Each row of a before or after table is a point. The points were changed in one or more steps. Then noise was added and the rows were shuffled. The steps act on how far a point lies along the listed directions, d1 being the first. Write out the steps. A step turns or swaps two directions, mirrors them in a line or flattens them onto one, adds a multiple of one to another, or multiplies one. Angles are multiples of 10 degrees, from the lower direction toward the higher: turns from -170 to 170, lines from 10 to 170 but not 90. Use the fewest steps. Two steps may share a direction if one is a turn and the other turns, adds or multiplies; they go together, in the order done. Otherwise the lowest direction goes first.
In the rows, zero is written as 128.

Directions:
(1): [153  77 133]
(2): [138 127  72]
Before, 11 rows:
[[ 96 153 125]
 [157  95  84]
 [146 135 111]
 [154 102  87]
 [108 174 136]
 [ 94 207 167]
 [107 117 146]
 [113 136 167]
 [120 114  74]
 [166  72 154]
 [155  86  93]]
After:
[[116 105 138]
 [112 151 219]
 [134 126  69]
 [175  81  94]
 [ 97 150  87]
 [138 147 118]
 [130 106 163]
 [ 98 139 153]
 [116 149 168]
 [133 142  75]
 [140 141  66]]
Steps: turn d1 and d2 by 50 degrees

Directions:
(1): [190 113 175 130 172  98 107 128 117]
(2): [ 97 138 169 156 155 118 158 140 194]
(3): [127 166 150 111  87  78 126  71 135]
(4): [ 96  94 184 143  86 144  85 139 114]
(5): [101 171 124 138 136  81 112 185  93]
Before (10 x 9):
[[131 154 166 132 114  75 119 111 131]
 [ 85 131 160 153 123 127 120 183 125]
 [154 100 141 129 153 135 131 156 110]
 [117 158  94 124 128 133 152 139 136]
 [145 113 159 122 117 124  84 156  89]
 [115 102 158 142 139 140 138 169 146]
 [118 144 123 137 148 102 126 156 131]
 [143 120 170 139 128 129  87 157 122]
 [161 178 108 119 164  80 181 116 150]
 [ 82 106  93 131 118 152 139 149 130]]
After, 10 rows:
[[135 132  92 124 137 116 110 158  89]
 [160 106 160 136 138 139  77 169 101]
 [ 85  76  76 143 149 189 138 191 124]
 [123  71 143 155 172 178 136 212 137]
 [166  99 146 114 122 134  69 163  61]
 [156  70 123 143 185 174 131 202 103]
 [150 206  99 100 118  58 178  75 143]
 [143 196 181  99  55  17 105  37 114]
 [117 102 126 141 130 154  96 202  71]
 [118 156  80 119 121 144 148 141 123]]
Steps: add 0.3 times d4 to d1; add -1.5 times d5 to d2; multiply d3 by 3

Directions:
(1): [123 108 190 160 166 153 128 161 151  95 116 163 165 176]
(2): [190  89 107 122 160 165  64 130 122 106 141 139 131  84]
(3): [110 133 155 146 103 138  85 118 214 163 172 122 109 116]
(4): [148  97 131 125  85 173 138 110 104 129 147 157  62 186]
(5): [ 95 185 161 106 149 137  79 105  95  76 145 103 100 139]
Before, 12 rows:
[[126 124 148 133  84 155  89 107 187 151 195 118  87 150]
 [136 151 139 114 127 131 156  99  72  99 121 128  98 169]
 [161  86  89 133 108 127 164 120  91 126 100 168 116 144]
 [140 112 131 135 159 128 116 143 159 133 139 137 156 107]
 [161 102 107 124  85 138 178 127 103 132 133 144 111 151]
 [148 108 119 144 120 143 175 123  76 127 127 161 111 159]
 [116 121 124 138 122 133 131 117 157 155 134 112 111  92]
 [151  99 122 145 112 153 134 121 153 139 134 133 118 110]
 [246  33  76 127 161 204  66 145  92  88 132 173 109  88]
 [139  94 120 126 104 134 187 135  98 127 109 153 118 170]
 [132 142 156 114 111 136 107 109  88 129 131 119 105 165]
 [156  92  85 126 110 143 133 116 105 144 130 138  95 118]]
After (12 x 14):
[[145 115 127 141 127 149 160 121  71 115 132 161 106 159]
 [116 132 115 129 129 123 128 115 140 146 128 102 114  81]
 [139 113 143 139 163 133 109 145 162 124 143 140 153 114]
 [158 101  97 124 113 138 134 108  82 108 113 160  98 143]
 [156 105  74 113 112 137 126 108  87 138 128 126  92 104]
 [127 134 120 125 124 117 125 127 142 131 148 105 142 122]
 [147 113 121 138 129 147 127 120 131 119 127 123 127 100]
 [139 138 133 121 113 128 173 103  86 118 120 133 102 171]
 [249  23  72 134 157 199  83 151  98  98 124 178 118  90]
 [137 131 144 118 108 121 135 118  87 142 116 122 123 160]
 [160 120 108 109  99 137 156 119  83 111 135 132 105 141]
 [133 108 134 119 118 146 158 127  88 102 117 148 108 172]]
Steps: multiply d1 by 1.6; flatten d2 and d5 onto the line at 160 degrees; flatten d3 and d4 onto the line at 130 degrees

Directions:
(1): [134 135 105 142 148 167 102 199  78 164 113  60 151  95 155 108 133 121
 100 139 142 155 192 130]
(2): [172  91 169  94 145 101 153 149 114 150 130 168 101 156 139 142 217 168
 111 150 119 173 160 132]
(3): [123  98 131 112  85  93  80 118  97 107 140  79 121  44 118 156 181 136
 135  99 100 139  79 117]
Before (12 x 24):
[[108 155 102 155 122 155 107 140 112 126 119  72 145  79 133 122  91 101
  142 121 136 113 124 118]
 [149 106 127 119 179 126 128 200  93 163 124 103 144 122 168 109 159 139
  100 151 131 155 206 129]
 [104 157  92 141  97 139  88 130  93 140 129  56 147  70 142 116  82 114
  136 101 122 119 120 122]
 [146  99 133 123 138 126 111 152  95 112 144 103 131  85 133 141 165 139
  113 134 126 133 137 126]
 [107 114 137 141 114 101 128  91 154 126 144 147 110 128 116 150 141 140
  142 129 100  93 112 120]
 [103 195  83 166 127 199 135 139 154 142 102 128 162 146 150  88   7  68
  129 145 167  95 147 147]
 [137 110 111 132 147 141 129 157 104 135 127 117 134 129 141 111 135 127
  110 131 143 135 174 122]
 [102 144  98 145 108 136 112  68 157  93 134 135 125 118 124 118  59 108
  156 113 129  79  76 133]
 [131 108 154 116 135 121 170 125 157 119 139 191  93 181 113 146 137 146
  123 145 113 116 141 125]
 [134 132 127 139 155 134 164  97 156 125 126 194 104 194 128 121 108 119
  145 150 133 130 138 146]
 [139 164 139 127 173 141 156 123 159 111 119 165 134 196 133 112  87 122
  113 142 148 110 141 141]
 [148 144 133 123 165 124 133 147 132 143 137 159 121 160 137 125 144 124
  126 135 124 138 173 129]]
After:
[[135 105 113 130 141 136 121 155  98 129 130 109 131 115 137 114 141 128
  109 126 139 136 162 121]
 [ 92 130  97 148  95 121  97  67 135  84 140 107 119  83 112 137  89  95
  164 104 113 105  60 129]
 [ 73 144 104 152  95 140 121  98 160  82 142 121 123 112  96 141  51 103
  147 106 112  68  84 118]
 [170 104 158 104 145 117 144 171  92 157 120 130 106 117 145 146 216 158
  120 151 123 174 171 122]
 [117 157 107 142 132 127  95 130 129 119 141 109 138 102 125 128 109 103
  138 106 117 115 129 120]
 [133 118 111 130 171 132 118 190 100 152 121  84 156 108 161 104 126 125
  103 138 131 133 186 125]
 [179 110 157  94 141 108 146 167  79 182 128 140 104 147 165 131 208 177
  105 147 117 188 187 129]
 [119 139 125 120 111 107  85 102 126  77 137  85 137  76 114 141 123 117
  129  92 117 101  65 126]
 [156  83 150  85  72  93  80 152  74 137 127  94 106  29 148 163 238 139
  117 122 100 178 100 131]
 [146 102 144 102 109  95 116  85 133 107 140 159  97 119 132 145 170 153
  145 123 106 132  92 133]
 [ 98 128 129 153 121 117 132  92 167 125 140 151 118 145 115 138 108 131
  142 133 112  81 119 125]
 [150 126 129 135 171 153 145 157 120 128 135 138 137 152 142 120 124 131
  105 158 149 126 173 137]]
Steps: turn d2 and d3 by -150 degrees; add 0.7 times d1 to d2

Directions:
(1): [145 112 173 166  92  99 187 192 107 177 140 107 131  52 177 166 112 106
 116 156 109  92  84 162 142 153  83 137 119 128  81 167 111 146 165 182
 149 117 151 123 114  78 136 164 167 147 124 126  99 140  84  80 125  85
 158  63 121 122 131 118 174  97 133  89]
(2): [129 138 159 150 115 100 130 104  82 153 150 144 112 159 200  60 168 176
 146 108 105 143  84 100  74 100 130 169 128 119 121 166 164 130 144  87
 157 176  77 106 112  94 114 129 102 161 118 143 167 151 101 149 102  97
 133 168 165  78 211  85  99  98 170 101]
(3): [173  70 106  91 140 134 139 170 114 157  95 130 135  84  54 139 121 152
 154 162 107 148 139 140 168 140 112 104 153  99 124 107 108 132 115 118
 178 103  56  51  73 107 157 123  91 105  90  52 180 126 142 151 101 121
  98 174 180 145 126 113 148  92 128  89]
(4): [132 159 137 130 167 115 133 123 167 114 136 145 180  97 129  71 126 152
 115 146 120 105  74 109 184 153 156  80  55 167 115 161 145 109  95 158
 131 134  86 116 154  90 176 151 150 170 103 132 136 173 171 189 116  54
 138 137 133 147  77 129 124 188 159 192]
(5): [ 89 166 160 120 105 140  76 112 145 131 147  78 176 158  92 145 121 152
 184 128 168  89 146 136 138 136 113 186 187  98  88 121 148 145 143 229
  97 106  83  86 165 123 121 163  96 165 118 117 169 122  79 180 134 143
 163  97 124 163 160 122 119 108 113 176]
Before (13 x 64):
[[ 95 162 136 105 160 148  74  87 173 101 140 123 196 155  68  86 120 162
  155 126 157 114 132 105 162 138 160 120 123 121 127 117 157 114 112 172
   82 115  73 105 164 117 165 151 124 150 113 117 152 144 145 206 128 119
  137 130 135 166 100 134  99 158 142 195]
 [104 132 122 127 144 147 100  99 144  92 124 131 115 182 124 133 136 118
  112 106 148 133 145 106 115 111 139 144 123 146 134 126 140 134 135 112
  110 131 142 161 149 158 128 106 124 115 150 145 127 135 128 132 139 163
  124 128 112 117 128 123 114 136 127 132]
 [160 102 107 115 111 141 139 162 119 135 110 105 123 106  99 185 115 110
  118 140 137 126 159 151 130 125 115 116 139 113 130 112  93 151 136 123
  137 104 173 118 119 148 139 118 144  99 148 125 121 112 122  79 146 164
  113 110 125 148 113 151 151 100  90  89]
 [ 94 150 137 118 140 133 106 113 173 124 130 105 180 120  91 114 135 162
  165 140 147  93 120 133 156 155 143 130 139 141 109 116 142 139 120 214
  126 110  79  87 155 113 150 148 118 157 106 112 165 141 120 176 120 118
  155 108 133 152 124 124 142 138 136 180]
 [ 86 154 145 146 100 140  97  91 130 109 146 101 127 177 139 155 129 109
  130 112 141 101 161 138 105 109 116 155 164 131 114 112 125 137 145 158
   71 127 182 165 156 156  85 126 127 119 160 145 101 106  95 109 146 181
  153  82 100 141 143 146 120 106 109 143]
 [ 98 134 127 146 125 139 100  78 127 103 126 138 113 197 151 124 131 117
  115  97 134 146 158 107  75 115 140 150 142 132 148 110 148 124 127  90
   83 164 174 186 142 178  94 114 138 107 162 163 111 111 131 118 159 182
  130 128  96 113 124 152  99 137 117 144]
 [117 164 117 124 129 129 113 101 149 105 138 125 124 170 150 113 147 113
  138 113 138 125 136 123 104 122 144 131 128 141 143 130 131 131 129 131
   97 138 148 149 133 147 116 120 134 131 143 155 116 130 128 137 144 149
  125 124 100 116 141 142 112 134 125 164]
 [121 109 133 143 111 107 143 157 120 154 149 119 123  98 141 167 116 111
  114 121 122 114 120 144 133 137 100 125 128 122 123 124 110 142 146 147
  131 116 157 140 116 115 123 121 163 121 114 126  86 122 114  91 132 120
  126  98 125 138 124 122 153 111 121 116]
 [170  66 120 124 115 124 150 163  88 149 109 134  89 106 145 158 115 112
  112 134 104 152 137 139 101 116 102 133 149 105 130 134 102 141 149  82
  159 116 154 126  81 133 103 111 134  87 131 118 118 127 125  65 115 143
  114 118 126 104 146 126 148  79 127  68]
 [127 119 152 152 102 129 140 150 129 139 131 117 112  99 147 152 126  85
  102 140 124 115 124 137 134 139 118 139 120 130 115 140 114 146 134 149
  120 115 188 158 143 110 129 144 150 127 148 140 100 125  96  80 140 133
  140 102 107 111 131 149 149 124 119 100]
 [142 110 131 136 107 120 165 164 112 146 108 129 121  88 146 157 113  93
  113 152 111 123 117 153 140 130  88 124 115 129 109 138 126 129 121 119
  157 104 156 143 101 113 134 136 148 110 138 135 104 105 112  95 127 117
  137 100 128 114 117 131 154 117 122  98]
 [ 97 158 144 139 113 148  88  92 129 106 141 114 130 177 150 121 145 113
  140  98 150 118 146 114  93 106 140 158 140 118 128 111 142 127 145 137
   91 143 172 163 149 158  81 132 121 138 164 161 108 125 117 113 150 160
  150 108 109 119 160 130 114 140 115 145]
 [103 173 123 125 127 134 112  79 146  87 131 143 121 186 136 132 123 100
   97 110 157 129 143 123 107 102 141 127 122 155 155 123 142 125 115 108
   83 136 169 181 169 176  98 118 134 126 154 158 108 122 145 116 144 153
  142 126  98 122 109 145 105 145 106 158]]
After (13 x 64):
[[104 174 150 108 178 132  81  85 178 107 147 139 221 137  80  36 129 193
  156 135 141 108  89  89 184 145 174 102  86 136 116 144 173 104  98 176
  103 129  24  79 165  79 193 164 124 180  91 111 175 177 163 248 109  67
  140 154 157 164  96 118  91 178 172 215]
 [136 110 115 125 112 134 154 154 124 130 101 125 117 102 124 173 109  81
  110 146 123 127 142 154 141 129  94 121 124 127 122 119 118 127 114 116
  141  96 174 155 109 137 129 127 146  96 148 137  95  91 121  88 138 144
  131  98 115 124 103 144 153 125 107 107]
 [102 176 130 130 120 129 109  71 130  92 138 146 112 201 155 117 135 113
  103 102 152 137 136 116  86  92 141 142 128 152 156 129 150 126 122  93
   89 149 159 178 164 171  90 115 125 131 155 163 118 123 134 118 139 153
  141 138 108 106 136 131  96 132 115 147]
 [118 163 123 129 125 125 117 102 140 111 140 126 120 169 161 107 152 119
  141 112 132 128 129 123  96 119 139 140 130 138 141 136 133 134 135 127
  103 144 141 145 129 140 114 121 131 135 142 155 122 132 120 135 140 145
  127 126 105 107 153 135 110 124 131 156]
 [100 147 149 142  99 147  91  98 111 119 139 110 115 181 157 133 148 111
  148  95 147 125 152 119  76  99 130 176 159 104 126 107 139 134 157 127
   97 145 174 158 136 159  70 128 113 130 166 157 110 117 100  97 148 172
  149 108 113 109 183 122 116 115 113 120]
 [ 88 138 137 138  90 147  89  87 112 113 140  99 106 196 130 171 134 107
  140 104 143 118 185 141  81  97 108 174 197 109 125  95 120 142 153 135
   75 126 186 162 142 174  66 112 108 100 165 137 109  88  81  93 147 212
  144  93 107 133 170 143 116  78 100 115]
 [101 152 137 110 160 128 107 116 185 121 127 114 201 104  78  88 135 179
  165 151 141  87  99 126 184 165 153 106 113 152 106 126 147 132 102 220
  135 110  45  68 156  95 174 155 117 171  89 100 181 159 141 208 109  87
  153 124 145 161 106 123 141 157 150 201]
 [151  95  91 104 106 155 120 143 112 125 105 104 101 141  86 196 119 105
  126 123 147 144 193 148 104 108 117 132 169 100 150  88  91 153 138  98
  129 105 187 127 116 178 118 100 126  77 161 126 125  91 117  68 153 206
  102 124 123 143 130 156 138  88  76  78]
 [122 117 135 140 104 144 127 141 136 125 121 115 105 115 122 169 121  74
  102 135 136 123 152 140 133 135 122 136 133 127 128 121 106 145 129 142
  107 106 203 167 146 136 122 132 147 109 156 139  95 111 104  73 150 160
  132 104  98 119 121 160 148 127 104 104]
 [105 129 129 133 135 141 103  98 128 101 129 131 105 188 142 128 144 123
  118 101 143 138 140 106  96 102 135 159 132 140 132 133 145 137 144 102
  117 140 138 157 141 153 119 104 117 118 151 147 135 136 117 127 134 164
  125 131 120 104 152 112 110 120 132 115]
 [ 97 127 136 155 105 132 103  77 101 119 132 135  92 211 175 128 142 119
  124  85 129 155 161 109  40 100 128 177 166 117 147 112 152 131 147  73
   90 175 179 185 129 179  73 108 128 105 168 167 114 103 106 100 157 194
  131 128 102  91 164 140  97 109 119 113]
 [162  56 112 123  97 136 144 162  79 146 105 122  63 123 138 197 110  88
  112 123 114 161 171 151  76 107  92 154 185  90 140 112  89 147 163  73
  145 107 192 146  76 163  77  99 131  63 150 122 101 100 109  29 129 188
  111 104 111 102 157 136 152  59 102  47]
 [116 108 115 132 114 121 130 148 129 141 141 115 118 110 116 181 112 101
  114 117 132 121 145 145 133 134 104 123 139 119 136 105 103 141 140 141
  118 108 172 150 120 138 116 110 159 104 122 124  82 107 123  87 141 146
  118  98 114 146 113 133 151 117 107 121]]
Steps: turn d1 and d2 by -40 degrees; add 0.3 times d5 to d3; multiply d4 by 2

Directions:
(1): [128 144 146 169 139 107  95 118 132 150 181  92 123 127 166 141  94 143
 151 162 101 179 125  92 194 163  91 107 146 155  75  87 154 147 147 158
 143 159 159 130 189 170 148  67  71 107 107  68 119  78 127 126 110 106
 118 107 155 187 146  89  94  73 106  87]
(2): [134 145 163 147 138 203 149 203 128 111 120 117  95 102  99 109  90 167
 109 158 135 133 203 104  84 105 102 150 147  63 184 166 161 162 143 130
 109 173 147 123 150 143 126 144 104  95 129 138  69 132 186 116 142 115
 146 112  67 123 170  64 153  96 160 107]
(3): [110 194 119 157  33  65 115  85  99 157 110 146 119 138 126 117  88 129
 187 123 122 140 107 149 139  66 110 149 140 141 126 106 118  92  34 173
 107 198  95 127 135 142 131 162 172 100 135 155 112 150 176 121 107 107
 114 135  80 143 149 101 113 165 142 102]
Before, 8 rows:
[[126 153 124 112  57  76 125 102 109 123 109 149 121 123 108 115 108 128
  163 110 141 134 125 178 109  76 125 135 124 120 143 132 105  78  48 144
  129 151  88 131 106 122 138 158 157 144 133 151 144 163 173 142 111 130
  127 116  96 102 143 130 147 172 135 143]
 [124 136 100 135  67  66 128  50 128 142 133 134 139 148 133 122 134  97
  151 109 126 109  68 137 159 114 147 133 132 172 107  95 100  85  65 146
  114 131  89 138 130 134 137 142 169 152 133 150 156 133  97 144 114 134
  104 131 149 119  98 164 108 170 104 131]
 [117 139 157 166 133 176 125 166 133 129 137 110 105 111 126  95  65 152
  137 187 117 151 175 101 146 137  79 132 145 104 137 128 159 176 142 143
  108 171 156 129 167 152 157 106  94 101 112 120 103 121 167 117 140  94
  137 112 105 142 163  53 123  73 145  91]
 [ 86 169 112 176  77  56  97  66 110 165 142 148 129 155 186 131 122 111
  176 109 100 141  81 128 178 112 125 108 137 165  89  73 134 116  55 162
  136 165 115 134 150 150 127 117 165 125 119 120 124 120 134 120  85 118
  118 131 140 163 131 132  97 156 123 108]
 [146  96 148 102 170 204 164 196 124  88 117 121 110  98  94 114 147 169
   83 137 154 105 182 118  66 138 143 136 135  67 198 199 156 168 157  96
  131 110 159 134 112 108 114 134  99 135 144 141 113 125 132 125 141 148
  140 109 113 102 134 114 156 100 147 153]
 [158  76 119  59 184 208 146 202 159  87 120 117 128 103 113 125 163 132
   70 119 173  87 176 115  54 154 159 126 143  79 161 174 137 140 205  67
  115  92 145 122 130 102 132 139 121 152 138 128 107 127 120 128 138 137
  147 132 109  97 104 134 159 108 137 152]
 [ 92 114 114 142 128  71 111  85 145 137 158 124 158 142 158 139 157 101
  141 120  95 135  60 129 192 166 129 105 125 186  47  81 119 108 162 148
  156  97 141 136 129 134 134  80 115 142 105  95 187  94 100 118 114 121
  115 127 184 177 118 157  81 115 101 133]
 [164  80 125  90 172 183 130 156 139 106  99 140 117 120 111 140 171 131
  113 113 150  95 134 136  83 149 157 106 101 123 163 180 125 141 195  91
  157  84 134 125  97 106 117 163 137 160 144 147 144 144  89 138 156 139
  146 127 143  88 111 157 159 137 144 147]]
After, 8 rows:
[[141  96 101 114 128 104 139  68 147 124 136 128 149 149 132 127 163  97
  113 102 133  94  75 130 148 148 167 118 125 161 102 114 101 108 122 113
  126  82 105 134 119 117 130 126 147 171 135 139 170 122  65 152 118 151
  114 127 179 101  82 192 119 160  93 153]
 [132 143 139 114 102 176 168 177 105 101  81 144 103 100  74  99 129 170
  118 120 163  96 177 139  44  73 140 163 132  56 224 203 143 141  89 116
  107 157 124 130  99 109 112 187 147 114 153 186 101 153 180 117 135 136
  133 114  60  90 155 101 156 140 173 143]
 [100 122 115 167 138  67  83  64 127 160 178 124 143 160 212 150 151  99
  151 114  86 151  69 112 214 175 131  81 128 185  56  62 139 138 117 138
  159 108 146 140 157 148 134  72 123 154 109  80 146  84  81 128  86 127
  119 124 207 178 109 157  80 118  95 115]
 [101 107 143 158 172 117 108 128 161 129 184  92 142 125 158 148 140 125
  117 150  88 156 100  95 200 195 104  95 137 162  47  87 152 144 214 147
  159 106 181 130 162 156 144  40  58 127  93  58 161  68 112 116 120 111
  119 115 191 196 141 111  83  66 105 112]
 [106 171 157 185  99 112  99 116 123 161 159  96 109 121 150 110  47 146
  176 193  98 182 137  99 199 139  65 117 149 150  91  89 158 159 111 176
  114 191 150 132 193 169 168  83  94  93 110  99 111 104 163 116 116  81
  118 112 126 177 165  45  95  70 122  64]
 [165 110 128  90 133 202 151 182 128 102  63 161  98 109  80 126 153 143
  114 111 167  78 160 152  32  97 158 129 107  85 216 213 123 137 154  92
  137 115 117 126  79  94 109 212 175 148 156 189 117 184 136 130 162 135
  153 127  81  63 127 136 181 161 178 152]
 [134 106 102  78  92  78 133  89 117 115 101 160 141 136 110 124 154  99
  133  86 148 107 104 195  97 105 158 125 102 136 135 142  91  72  78 121
  144  88  79 129  71  95 126 160 165 182 138 158 182 170 126 154 116 151
  135 124 136  78 109 187 156 194 120 178]
 [146 122 118  73 119 208 157 210 138  85  78 137 104  98  87 101 135 145
   96 113 186  74 197 134  12  84 155 163 150  49 202 191 135 119 135  89
   84 150 118 116 121 103 123 191 173 130 157 185  74 161 179 121 137 127
  145 137  34  79 131 104 174 140 174 145]]
Steps: multiply d1 by 2; turn d2 and d3 by 60 degrees; multiply d3 by 0.7
